Every row gives one point. Each copy is the shape, with its points in the same order, stretched, turned, moved and blurred by noise. Is it also mirrored, or only turned?

Shape, 7 rows:
[[ 0.0  0.9 -3.4]
 [ 5.7  0.8 -3.2]
 [-1.6  3.7 -4.3]
 [ 4.1 -2.7  3.0]
 [-1.5  2.7  0.8]
 [ 3.3  2.1  2.2]
 [ 6.8 -5.6  1.1]]
Copy 1, 7 rows:
[[-2.3 -0.8  3.8]
 [ 3.9 -1.5  5.9]
 [-4.1  1.5  5.5]
 [ 4.3  0.2 -1.9]
 [-2.2  3.9  1.4]
 [ 3.1  4.0  1.8]
 [ 6.7 -4.2 -0.7]]
Copy 1 is: mirrored
Copy 2:
[[ 1.4 -3.3  2.6]
 [ 7.0 -1.4  0.2]
 [ 1.0 -2.8  6.6]
 [ 1.9  1.7 -5.2]
 [-1.5  1.0  3.5]
 [ 2.2  3.3  0.4]
 [ 4.5 -0.6 -8.3]]
Copy 2 is: mirrored
Copy 3:
[[-1.9 -1.1 -2.5]
 [ 3.3  1.0 -4.9]
 [-4.5  1.1 -2.2]
 [ 5.3 -0.4  1.2]
 [-1.7  1.7  1.6]
 [ 3.5  3.6  0.3]
 [ 8.0 -3.2 -1.2]]
Copy 3 is: only turned
Copy 4, 7 rows:
[[ 1.3 -3.6 -2.8]
 [ 3.8 -0.2 -6.6]
 [ 2.2 -7.1 -2.8]
 [ 3.2  4.1 -0.4]
 [ 4.1 -4.6  0.6]
 [ 6.4 -0.4 -0.8]
 [ 1.9  6.8 -2.8]]
Copy 4 is: mirrored

Shape (8 x 4):
[[ 4.3  0.6 -0.6 -0.3]
 [ 0.6 -3.7  3.5 -1.1]
 [-1.2 -1.3  1.0 -3.6]
 [ 6.3  0.8 -5.1  1.5]
 [ 0.6  3.3  3.4  2.2]
 [-4.5 -0.8  4.4  6.3]
 [-6.5 -2.0 -0.7  8.7]
 [ 4.6 -1.3 -0.1  2.1]]
Copy 1, 8 rows:
[[-0.1  0.5 -1.5  2.5]
 [-4.0  1.2  2.3  1.6]
 [-4.2  1.3 -0.8 -1.7]
 [ 1.9 -2.5 -4.4  4.2]
 [ 2.2  1.2  2.2 -0.6]
 [-0.1 -3.3  7.1 -1.4]
 [-0.8 -9.1  5.4 -1.6]
 [ 0.3 -0.9  0.1  4.4]]
Copy 1 is: mirrored
Copy 2:
[[-0.4 -0.9  3.3  2.3]
 [-1.2 -5.8  0.9 -1.3]
 [-4.7 -2.3 -1.1 -1.6]
 [ 0.5 -0.2  3.5  6.6]
 [ 2.0  1.0  0.3 -2.4]
 [ 4.0 -3.1 -5.1 -3.9]
 [ 4.4 -2.9 -9.2 -0.5]
 [ 2.0 -2.8  2.6  2.7]]
Copy 2 is: mirrored
Copy 3, 8 rows:
[[ 3.0 -0.6 -1.1 -1.5]
 [ 0.1 -4.1  3.3  0.5]
 [-1.3 -3.8  0.6 -4.1]
 [ 4.3  0.6 -4.9  1.4]
 [-1.7  3.1  1.4 -1.2]
 [-7.2 -0.1  3.4  4.4]
 [-8.4 -0.6  0.1  6.7]
 [ 2.3  0.0 -0.1  1.6]]
Copy 3 is: only turned
Copy 4:
[[ 2.1  3.4  1.6  2.2]
 [-1.3 -0.8  5.5 -2.3]
 [ 0.3  0.7  1.7 -5.8]
 [ 6.3  3.7 -1.3  5.9]
 [-5.8  2.7  1.4  2.2]
 [-9.5 -5.1  0.3  2.0]
 [-7.0 -9.2 -4.3  3.9]
 [ 1.3  1.0  3.0  4.2]]
Copy 4 is: only turned

Shape, 11 rows:
[[ 0.6 -0.5  4.5 -2.1 -3.3  5.5  2.1  5.6]
 [ 3.2 -3.5 -1.1 -1.0 -4.0 -1.9  8.7  4.6]
 [ 3.1  2.0 -4.2 -3.8  0.4 -1.7 -3.4 -2.5]
 [-3.8  2.2 -1.5  2.3 -3.6  0.5 -1.0  3.8]
 [-1.6 -6.6  0.6 -2.1 -2.0  3.0  5.7  6.5]
 [ 2.9 -2.7  3.8  4.3  1.1 -3.2  3.0  2.0]
 [ 2.8 -4.1 -0.4  5.4  0.1  6.0  3.3 -2.0]
 [-1.0  0.8 -2.1  5.5 -4.4  0.8 -1.1 -1.9]
 [ 1.3  1.4  3.2 -0.4  4.7  6.0  1.0 -3.1]
 [-4.5  2.5  1.6 -0.8 -2.9 -3.7  2.2  3.8]
 [-2.2  0.3  4.9 -2.4  0.7  2.5 -2.0 -4.0]]
Copy 1:
[[-5.6 -2.6  1.4 -3.1 -1.1  5.3 -0.1  4.0]
 [-2.8  0.4  0.0 -0.1 -4.1 -1.4  8.8  8.9]
 [ 2.7  3.6 -6.3  2.5 -2.4 -3.1  1.4 -2.3]
 [-2.2 -0.2  0.0  5.5 -5.0  3.9 -0.7  3.9]
 [-4.0 -6.1  1.1 -2.6 -1.3  0.4  2.5 10.1]
 [ 2.6  1.3  5.8 -1.6 -0.4  0.4  5.8  3.6]
 [ 1.8 -6.8 -0.4  0.6 -1.3  5.4  7.4 -1.0]
 [-0.1 -1.2 -0.4  6.8 -6.0  3.3  4.1 -2.8]
 [-1.0 -1.4 -0.6  0.3  5.9  4.5  2.5 -2.3]
 [-5.1  3.5  3.9  4.3 -1.6 -0.3  0.2  4.9]
 [-3.9 -2.3  1.2  0.4  3.2  1.8 -0.2 -5.5]]
Copy 1 is: only turned
Copy 2, 11 rows:
[[ 1.2 -0.4 -0.4  4.6  3.0 -5.8 -9.2  0.7]
 [ 3.7 -0.6 -2.7  7.2 -5.0 -4.7  2.7 -1.2]
 [ 0.0 -3.8 -0.8 -5.1 -3.2  5.6 -1.7  4.0]
 [-2.0 -2.4  4.8  4.8 -0.4 -0.1 -3.4  7.1]
 [ 0.2 -4.2 -1.5  7.8 -0.8 -9.3 -2.8 -0.8]
 [ 3.1  0.5  2.0  3.2  4.0 -0.8  4.0 -1.9]
 [ 2.3 -6.8  0.1  6.3  3.2  2.6 -3.5 -6.0]
 [ 0.5 -4.4  6.0  4.5 -2.1  5.8 -3.5  3.0]
 [-3.7 -3.4 -2.3 -0.2  6.4  4.4 -6.3 -4.3]
 [-3.1  2.2  5.1  2.3 -1.8 -3.6 -0.2  5.3]
 [-3.4 -2.0  4.1 -2.3  3.8  0.6 -8.0 -2.4]]
Copy 2 is: mirrored
Copy 3, 11 rows:
[[  1.5   0.5  -4.2   5.2   1.1   2.7   1.3  -1.8]
 [  3.0  -1.7  -3.9   1.5   0.2 -10.4   3.2  -3.7]
 [  2.9  -2.8   0.6  -3.2   3.0  -0.9  -5.2   1.9]
 [ -1.7  -0.5  -0.4   2.7  -2.9  -0.9   1.2   5.1]
 [ -1.6  -2.7  -6.2   2.3   0.4  -3.3   4.8  -3.2]
 [ -1.1   0.0   4.9   2.1   3.3  -4.5   1.2  -2.6]
 [  2.0   1.1   1.9  -2.6   1.7   2.6   7.5   0.0]
 [  0.6  -2.0   5.3  -0.5  -4.3   0.6   3.3   4.0]
 [  0.2   3.9   0.0  -2.5   3.5   6.0  -1.1  -1.1]
 [ -2.8  -0.7  -0.8   3.2  -3.5  -5.5  -2.0   0.3]
 [ -1.0  -0.8   2.3  -1.4  -0.6   6.0  -2.9  -2.9]]
Copy 3 is: mirrored
Copy 4:
[[ 0.8  4.1  2.1  1.3  1.2  6.3  0.9  5.7]
 [-2.5 -1.0  3.9  5.3 -2.8  3.7  7.3  0.1]
 [ 4.0  1.1  0.7 -0.2 -4.1 -4.2  0.6 -4.8]
 [-2.9  2.6 -0.3  3.7  0.0 -1.7 -2.1  3.0]
 [-2.6 -1.3 -1.1  2.8 -2.0  5.6  4.3  7.3]
 [-2.4 -4.4  5.5 -0.3  4.9  2.2  3.5 -0.4]
 [-2.4 -1.8 -1.2 -0.7  3.1  7.7  0.6 -3.9]
 [-3.5  0.6  1.8  1.7  0.2  0.7 -4.1 -3.9]
 [ 1.0  3.8 -0.1 -6.7  3.6  4.8  1.9 -1.2]
 [-4.3  2.0  4.3  0.6 -1.1 -2.3  1.4  4.7]
 [-0.3  2.4  3.0 -7.5  0.2  2.7 -1.7  1.2]]
Copy 4 is: only turned
